Each row of a before or after table is a point. One or more steps were done to the points. Then noise was added and the rows were shuffled. The steps act on columns, c1 being the first. Write out the steps. A step turns or swaps two columns, mirrors them in a line or flattens them onto one, adds a multiple of one to another, or multiplies or shifts one. Angles are multiples of 10 degrees, from the lower column toward the higher: turns from -170 to 170, lines from 10 to 170 but not 90. Use the fewest steps. Two steps may share a column if one is a turn and the other turns, adds or multiplies; they go together, in the order done. Otherwise the lowest column goes first.

Before (14 x 2):
[[ 49  33]
 [ 30  46]
 [-31  33]
 [-59 -36]
 [ 23   0]
 [  0  53]
 [-23 -34]
 [ 20 -26]
 [ 31 -18]
 [-36 -16]
 [-15   4]
 [ -2  47]
 [-27   0]
 [ 81 -10]]
After (14 x 2):
[[ 44 -54]
 [ 14  36]
 [ 10 -40]
 [-18  -1]
 [ 23 -13]
 [-38  53]
 [ 21 -23]
 [ 17  51]
 [ 12   7]
 [ 43  21]
 [-26 -19]
 [-82  10]
 [-15  53]
 [-37  -6]]
Steps: mirror c1 and c2 in the line at 80 degrees

Before (12 x 8):
[[ 13 -29  19 -13  18  18 -20   3]
 [ -4  17  23 -29  -1 -15 -30   7]
 [ -3  17 -39 -48 -12 -21 -35   3]
 [  2   3  -4  22  17 -29  11  15]
 [  0   2   6 -22  18  -7 -12 -34]
 [ 26  24  23 -37  22  -9 -19  -6]
 [ 29   5   8 -33   4 -15  11 -49]
 [ 18  32  16  -6 -16 -17 -35  -2]
 [  4  29  17 -40  16  33 -16  -2]
 [ 16 -34 -19 -41   4 -29 -17  11]
 [ 10   9  20  32  14   1 -10  -4]
 [-28  16 -19  12 -10 -15  18  38]]
After (12 x 8):
[[-32  -4 -84  12   3  98  -4   5]
 [ 31  -1 -65 -15  14  27   3  -4]
 [-42  25  88  -6   5  76 -22  11]
 [-36  -1 -28 -20   3 -18 -15 -49]
 [-39 -14 -86 -18  22  60  -3  -9]
 [-10 -26 -77 -18 -18 118  -3   0]
 [-48 -29  93  11  -8 119  -9   3]
 [ 25  -3   7  -8  16  -1 -31  15]
 [ 17 -21  39  25 -11 -34 -24  38]
 [-23  -1 -20   1  19  40  -4 -32]
 [-39 -21 -75   5  16  10  37  -1]
 [-19  30 -26 -10  18  38  21   3]]
Steps: turn c1 and c4 by -100 degrees; turn c2 and c3 by -160 degrees; multiply c3 by 3; turn c6 and c7 by 110 degrees; multiply c6 by 3

Before (9 x 12):
[[ -6  34 -16  12  27  14 -43  37  41  -2 -33 -31]
 [ -3   8   0 -28  24  51 -18 -19 -21  -4   8 -36]
 [ 48  -8 -40  14  -5 -12 -24  26   1  11  35 -19]
 [ 46 -23 -53  19 -28 -20 -32  -1   5  -4 -16 -29]
 [ -8 -19 -39   2 -28  20 -43 -25 -15 -39 -10  11]
 [  1   3   9 -16 -49 -21  13  23  18 -46  46 -33]
 [ -8  43 -15  37 -39  -2  27  34 -19   8 -21  35]
 [ -9   9 -15  25  24   0  21 -30   4 -60  43  13]
 [ 28  18 -13 -23  26  34  14 -34  31   9   3  27]]
After (9 x 12):
[[  40   16  -17   -1  -36   14  -36   38    9   -9  -37   24]
 [   5  -96  -53   21  -30  -16  -23   -2  -51   -7  -22  -26]
 [ -15  -73  -38    9   10   17  -15  -25    7  -82  -43  -27]
 [  32   -7  -15  -32   32   38    3  -37  -29   12   13   30]
 [  -3   -6  -15   23   20    0   47  -27    5 -120   11   25]
 [ -20    0   -2  -30  -33   47    1  -20    6   -5  -22   27]
 [ -18   29  -12   22   42    2  -20   40    9   16   27  -47]
 [   1  -62  -41   17  -19  -10   29   26  -47   15  -27   -6]
 [  19   13    6  -14  -35  -23   52   19   -2  -89    7  -49]]
Steps: turn c1 and c9 by -90 degrees; turn c2 and c4 by -20 degrees; add 1.5 times c3 to c2; swap c5 and c12; mirror c7 and c11 in the line at 40 degrees; multiply c10 by 2

Before (11 x 20):
[[ 20 -20  39  25  40 -30  25  11   1 -14  65   3   2  33  24  33 -40 -36
   -2 -71]
 [-10  14 -27 -13   7  -9 -12  23 -44  23 103  93  25 -41 -29   3   8   0
  -19  43]
 [-21  17 -19 -10  16   9  17   5 -64  22  86   8  32 -41  14 -25   5 -36
  -12  -1]
 [ 33 -30  -1  48  37  14   9  23 -16 -10  23  -8  -4  35  43  30 -72 -40
   14 -23]
 [-42  -8 -28 -26  35 -37 -58  -2   1 -47  -3  90  16  15  52  90  20  41
  -16   2]
 [ 30   2  39  21  34  -3 -20  41 -34   7  48   1  -6  21  21   6 -17 -56
   44 -51]
 [ 22  46 -18 -13   0   6  30  -7 -54 -11  72  30  39 -12 -29 -17  15  -4
   20  25]
 [ -7  35  -5   9   1 -14  43  32 -30  13  52  69  35 -51   8 -15  35 -13
    4  33]
 [-48  17 -44 -40  48 -57 -78 -12  59 -27 -33  92  -2  20  30  55 -18  29
  -36  11]
 [-16  40 -24 -15 -34 -26  -3  27 -23  13  77  19  37 -26   1  24   7  -8
   -2  52]
 [ 18 -32  19 -12  35  31  24  35  19  -3  41  12  -6  70  49  23 -18 -44
   30 -54]]
After (11 x 20):
[[ 18 -34  -7 -14 -14  27  24  37  17  12  42  -4  -5  71  52  25 -28 -40
  -15 -54]
 [ 28 -19 -25  26 -12 -29  25  12  -1   3  65  -1   2  35  21  36 -44 -35
   -4 -72]
 [ 15   4  -7  20 -14  -4 -19  41 -35  27  49   6  -9  20  21   7 -39 -56
  -15 -52]
 [-30  15   0  -8 -36   8  14   4 -63  -3  84  -9  31 -38  15 -26  16 -36
    2  -3]
 [  8  -8   9 -24 -16 -33 -58  -1   1 -62   0 -86  16  13  52  91  26  42
  -20   1]
 [ 30 -31 -73  49 -11  15  10  23 -18  21  23   8  -2  35  42  30  -9 -40
   -9 -24]
 [-14  15 -26 -40  -2 -58 -79 -10  55 -59 -31 -91  -1  20  25  55  22  31
  -18  12]
 [ 18  47  11 -13 -51   7  29  -5 -55  11  71 -24  39 -13 -30 -17  18  -5
  -18  26]
 [-14  39  30  11 -47 -19  42  30 -33   3  51 -65  34 -54   6 -14  19 -12
  -24  33]
 [-28  10   1 -13 -42 -11 -13  23 -44   9 103 -90  24 -41 -28   6  28   1
  -22  45]
 [-21  42   1 -16 -86 -25  -6  26 -24  -5  76 -17  38 -24   2  26  22  -5
   -2  51]]
Steps: turn c1 and c10 by 50 degrees; add -0.3 times c4 to c3; turn c3 and c17 by -70 degrees; shift c5 by -50; multiply c19 by 0.4; turn c12 and c19 by -160 degrees

Before (11 x 64):
[[  0 -12   6  15 -50 -25 -19  32 -10 -21 -14  17 -20 -18 -18 -19  -4  24
   30 -20 -28 -13 -13   6 -29  -4  15  13  18  10   7  14  20 -19  26 -14
   17 -13  18  13   5   8 -31 -15  45 -22  36 -19 -29  -4  13  18  -2  21
   24  13  12  29  32 -18  -1 -20 -25 -16]
 [-16  31  -6  33 -21 -10  17  18 -21 -30  19  -1 -21  -2 -22 -18  14  -3
    7  -5  24  -3   9 -42 -18   0  21   3 -17   6 -20  21  -9  14  -4  11
    2  16  29 -18  21 -27 -18  20  -5 -10  17 -11  24  -9  -9   8  -6  -6
   -3 -35  24  -5 -15  -1  -4   7  -9  14]
 [-21  38  20   1 -36  -2  21   3  19   6  18 -19 -22 -11   1 -14   8   8
    5   9  19  10  -5 -41  15  12   0  -3 -18 -11 -30 -29  42 -27  25  15
    6  -1  31 -29 -21   9  12 -10  -5 -19  -7  -8   0 -12 -23 -10  12  -2
   20  -6  19 -11   1  -3   4 -23 -10  35]
 [ -7  -3 -13   5   2   6 -21  29   0  13 -10  13  19  -3  -8  21 -14 -29
   -9   6 -11   8 -21 -14 -28  -8  25 -18 -30  -9 -17  -3   1  20  -6  -1
  -17 -20 -16  18  -5  10 -31  20  21  23  -1  23  26 -15  -4  -7  22  16
   42 -36 -17   4  16  12 -14 -14   8  29]
 [-37   6 -31 -23 -22  22 -13  23 -19  25   2 -10  38   0  18 -13   8   4
   26 -14 -15  20 -14   1  12   0 -30  10   1  12   5 -12  28  26 -18  10
   15 -10 -12   9   1  -1 -18  -5  35  21  15  10  25   3  16  17  15   9
   19  14 -21  -7  28  15 -19 -18 -41 -11]
 [  4  28 -37  22 -15  -2   1 -20 -33  19   8 -38   4  18  -2 -28 -38   8
   21  24  22  31 -18 -19  -2   3 -15 -21   0  -1   9  -3   5   4 -10 -32
   17   7  -5   4 -23  25  18 -22  -6 -25  34  25  16  26   4 -19  24 -20
   38 -12   5  12 -14  25  -8   2 -32 -19]
 [-33 -14 -16  -4 -13 -20   5 -15  19 -12  27   5  21   5 -28  27 -36 -23
   32   4 -17  12   7 -39 -27  17 -22  -2 -17 -35 -22  15 -14  10  26 -35
   -3 -12 -13  25  -5   2 -29 -37  22  23  43  -2  -5  21  26 -10  23 -20
    9  13  -7 -16  -9 -15 -11 -25   9   5]
 [ -3  19   9 -10 -34 -27  23 -11 -13  29  13 -38  -1  -3 -13  -7  -1 -30
   21   6 -12 -19   4   6  20  26 -25 -21  -2  11  11 -12  -1 -29  25 -44
   -7  13  -2  26   3 -11 -26   9  -9  19   0 -13 -17  30  30 -26  28  29
   31 -36 -20  10 -14  -7   0   7   4   7]
 [-21  30   9 -21 -15  20  27   1  14  20  15 -36  -8 -18  13 -17   6 -13
   22 -15   1 -20  20  12 -25  11   1  20  23 -40 -13 -27 -10 -27   4  15
   16 -14  25 -19  13 -19  16 -27  21 -11 -11  28  -1 -13 -19 -26 -10 -20
   33  12 -23 -11  23   4 -39  -7  16   3]
 [ -8  19 -22  -1 -19   9 -13   1  22 -14 -30 -37 -12  -9 -23  21 -31 -31
   11 -16  18 -20  21  17   1 -12  21 -17   6 -13 -31   9   2  17 -15  10
  -41 -27 -22  -8 -20  -6 -11 -26   0  15 -14   4  21  15   5 -26  -9   1
   -9 -30  19  42  23 -15 -32   1   5  -3]
 [-15  24  -9  10 -39 -12   5  24   8   8 -17  -1 -17 -13 -28  28 -18  17
  -14  32   1  -3 -22  -2  17  18  24  19   8  11 -17   4  19 -27 -10 -11
  -33 -12   5 -31 -15 -26 -15 -37 -12 -13  -6  21  10  -8  16 -13 -20   8
   33 -36  15  40 -17  22 -11 -31 -38  -4]]
After (11 x 64):
[[ -15   24  -10    9  -40  -14    6   24    9    7  -18   -2  -17  -13
   -87   27  -19   17    4   33    3   -3  -22   24   16   19   24   20
     8   11  -18    4   -7  -28   16  -12  -31  -11    6  -31  -16  -27
   -16  -36  -12  -11   -8   21   10  -10   17   12  -19    9   32  -37
    16   39  -18   23  -10  -32  -40   19]
 [   5   28  -37   23  -16    1    1  -19  -34   18    9  -38    5   17
   -61  -27  -37    7  -37   23   22  -25  -18  -29   -2    2  -15  -21
    -1   -2   10   -4   14    3  -15  -32   17    9   -6    4  -22  -23
    17  -20   -6  -26    2   26   17   26    4    2   24  -21   39  -11
     6   12  -15   25   -7    2  -32   15]
 [ -16   32   -7   34  -21  -11   15   18  -20  -31   20   -1  -20    0
   -83  -17   15   -4  -18   -4   24    4    9   11  -18    0   23    3
   -15    5  -21   21   -7   13   -4   11    2   16   30  -19   21 -123
   -17   20   -5  -10    3  -13   24   -9   -7   -4   -6   -5   -4  -36
    24   -5  -15   -1   -4    7   -8  -14]
 [  -8   20  -22   -1  -20    9  -13    2   23  -14  -30  -37  -11   -9
   -84   21  -31  -30    1  -16   19    2   22   12    1  -12   22  -18
     7  -13  -31    8    2   16   -6    9  -41  -27  -20   -9  -18   34
   -10  -24    1   16  -23    3   21   15    4   33  -10    1   -8  -30
    19   42   22  -16  -31    1    3    4]
 [ -37    6  -31  -24  -23   21  -13   23  -20   26    3  -10   37    0
   -41  -14   10    3  -27  -13  -16   -5  -13    3   11    0  -30    9
     1   11    4  -11   -3   28  -18    9   15   -9  -11   10    3    1
   -19   -6   34   20  -15    9   26    3   16  -24   16    7   18   14
   -22   -7   28   15  -20  -19  -42   31]
 [ -21   29    8  -21  -16   20   26    2   14   21   15  -36   -7  -19
   -49  -17    6  -14    8  -16    1    4   20   22  -25   13    2   17
    23  -40  -14  -27    2  -26  -22   14   16  -14   25  -19   12   11
    17  -27   20  -12  -10   28    1  -12  -19   31  -10  -21   31   12
   -24  -13   23    4  -39   -7   16  -10]
 [ -33  -13  -16   -5  -12  -19    4  -16   19  -13   27    6   21    4
   -87   27  -37  -22  -30    5  -16  -11    6  -16  -27   18  -20   -2
   -17  -36  -23   16    4   10  -40  -35   -3  -13  -13   25   -6  -91
   -29  -36   23   23   33   -2   -5   21   26    3   23  -21    8   14
    -6  -16   -8  -15  -12  -24    8  -15]
 [  -3   20    8   -9  -33  -28   23  -12  -12   28   12  -38   -1   -2
   -72   -8   -2  -31    9    7  -13    3    2   13   20   26  -26  -23
    -1   11   12  -12   -4  -30  -28  -44   -7   13   -1   26    3    4
   -26    8   -9   18   13  -14  -17   31   29   33   28   28   31  -36
   -20   10  -14   -8    1    7    3   -5]
 [  -7   -2  -12    4    2    5  -21   29    0   12  -10   13   17   -3
   -68   22  -14  -31   -1    7  -11   -7  -19  -13  -27   -8   25  -18
   -30  -10  -16   -4  -27   20   10   -1  -18  -20  -16   17   -3  -24
   -30   20   22   24   -3   22   26  -14   -4    2   22   16   41  -35
   -17    4   17   14  -16  -14    9  -13]
 [ -20   41   20    2  -34   -3   21    4   19    5   17  -19  -23  -12
   -59  -13    8    8   16    9   19   -9   -4  -22   16   13    1   -4
   -16  -11  -29  -27  -51  -27  -14   16    5   -1   30  -29  -20  -87
    12   -9   -6  -18   16   -7    0  -12  -23    4   11   -2   21   -6
    18  -12    1   -2    5  -24   -9   20]
 [   0  -13    7   17  -49  -25  -21   33   -9  -21  -14   18  -20  -18
   -79  -19   -4   25  -24  -20  -28   14  -13   -6  -29   -3   14   14
    18   10    7   14    4  -17  -36  -12   17  -12   18   12    4   21
   -31  -15   46  -23   30  -19  -30   -3   14  -10   -3   20   24   13
    12   28   32  -18   -1  -20  -24   24]]
Steps: shift c15 by -60; turn c19 and c35 by -110 degrees; turn c19 and c47 by 60 degrees; turn c22 and c52 by -150 degrees; multiply c22 by 0.7; turn c24 and c42 by 70 degrees; multiply c42 by 2.5; turn c33 and c64 by 120 degrees
